Each row is a point. Before rounding, the points of a table are all equally far from one centre. They may lie mostly on one side of it. Write the centre, to within rounding.
(in the rows, 128 means zero)

Points (9 x 3):
[[154 151 171]
 [105 131 193]
 [ 85 182 146]
 [127 187 170]
 [121 181 182]
 [153 147 172]
 [102 139 195]
 [ 79 119 158]
 [138 163 120]]
Centre: [113 148 153]

Points (14 x 8):
[[147  74 127  84 178  99 192 112]
 [138  95 167  96 190  89 161 124]
 [160 102 124 158 196  80 164 131]
 [167  63  94  84 179 147 152 142]
 [133 125  96  90 198 132 188 119]
 [165 113 119  92 175  76 146 167]
 [168  85 124 144 126  78 117 114]
 [170 100 130 109 212  78 148 115]
 [131 118 157 127 190 109 188 126]
 [193 125 130  82 183 138 141 128]
 [155  67 137 123 200 133 184 125]
 [150  85 133 126 217 110 167 151]
 [172 118 119 126 187  75 102 127]
 [147 125 139  95 209 102 174 134]]
Centre: [143 102 115 117 162 119 141 121]

Points (19 x 12):
[[109 142 100 157 110 114 166 168 127 165 186 198]
 [ 61 173  96 161  92 131 155 118 164 171 152 185]
 [ 62 141  90 126  98 102 139 126 103 160 190 180]
 [118 174 119 145 107 121 128 134 130 183 153 228]
 [115 162 114 171 135 134 120 143  83 149  98 217]
 [146 155 112 184 119  84 150 175 156 138 150 149]
 [ 98 143 126 133  93 143 117 142 143 129 169 224]
 [116 135 116 152  99 110 171 174 100 170 103 202]
 [ 87 171  98 199 128 147 142 136 143 181 152 190]
 [127  97  77 183 114 113 111 191 146 115 134 176]
 [160 178  87  99 112  71 103 149 134 152 106 170]
 [125 159  99 165 128 110 131 121 156 105 127 218]
 [ 78 181  82 126 134  87 170 182 128 165 104 200]
 [118 176 115 187 129 104 142 211 133 153 134 186]
 [100 176  93 168 133  97 137 137 124 111 133 227]
 [127 185 129 154 145 121  96 142 163 150 118 217]
 [113 161  80 147 105 118 177 148 140 176 133 218]
 [ 69 169  67 105 115 106 131 196 114 110 157 192]
 [131 129  91 162 112 105 153 157 175 153 171 196]]
Centre: [ 97 150  94 138 119 117 114 153 132 149 126 159]

Points (27 x 20):
[[ 58  89 179 106  96 150 125 102 134 153  78  90 133 160  64 121 138 106
   91 145]
 [123 155 163  64 165 145 147 127 125 194 105  66 145 187 111 108  99  59
  118 149]
 [ 63  84 191 109 124 140 152  90 128 146  95  99 146 176  51 114 136  59
  141 143]
 [137 113 178  45 109 146 155 149 159 168 119 141  98 159  69 139  80  98
   94 177]
 [ 60  89 176  94 116 153 124  79 118 190  91 111 119 181 102 112 110  87
  106  99]
 [ 64 113 175 114 154 174 144 109 119 157  78 111 123 196  79 132  83 111
  110 135]
 [ 72  55 164 110  95 119  87 108 123 170  89 126 131 177  90  95 143 118
  114 153]
 [ 84 104 181 101  88 137 120  94 133 183 113  79 142 166  71 129 108  53
   97 161]
 [ 69 113 189  84  91 153 167  79 138 169 112 128 136 174  62 113  64  91
  123 128]
 [ 74 126 192  93 116 136  97 109  73 167 111 107 151 152  61  85 109 101
  107 133]
 [ 68 108 204 109 116 145 123 104 125 184 123  95 169 139  72 125 136  54
  113 142]
 [108  94 181  85  88 155  84  96 102 200 128 104 128 149 115 157  77  75
  106 143]
 [ 68  89 193  85 127 132 136 129 119 180 122 121 158 193  68 135  98  73
  107 128]
 [ 97  88 181  95  68 138 127  94 118 151  80 102 123 173  64 114  88  65
   94 155]
 [ 80  98 171  78  93 122 128  95  99 193  98 110 129 168  92 140 137  54
  156 137]
 [ 88 113 139 131 143 149 131 143 123 174 112  82 188 170  45 115 108  80
   77 158]
 [131 134 172  74 100 127  95  71 124 165  97 133 118 194  97 100 120  85
   91 191]
 [140  61 165  90 125 137 100  72 127 158 101  62 159 194  64 129  79  61
  150 126]
 [167  94 177  73  92 123 126 110 139 192  92 112 133 210  85 162 118  74
  106 138]
 [ 59 127 123 103 110  91 125 106 199 140  91 116 168 200  94 129 128 116
  117 121]
 [ 94  79 176  95 153 142 114 139  93 159  92  71 169 150  95 121  94  33
  124 108]
 [ 91  86 166 101  98 155 117  91 123 149 109  57 197 169  57 101 132  93
   92 157]
 [ 91 130 200 109 126 138 109 130 159 153  89 137 103 143  53 132  89  90
  102 160]
 [ 70 123 173 114 128 149 131  95  92 131  95 119 158 155  38 110  99  45
  123 145]
 [ 79 112 148  99 137 144 122 103 148 179  91 135 171 166  61  87 125  77
  120 194]
 [101  86 192 141 147 157 125  94 148 169  63  98  90 167  83  87  98 108
  111 108]
 [ 72 127 195 109 112 111 150 119 127 158  81  99 112 176  94 140  78 100
   83 155]]
Centre: [148 106 132 114 128 130 148 106 131 121 138 120 144 133 118 116 115 109
 127 124]
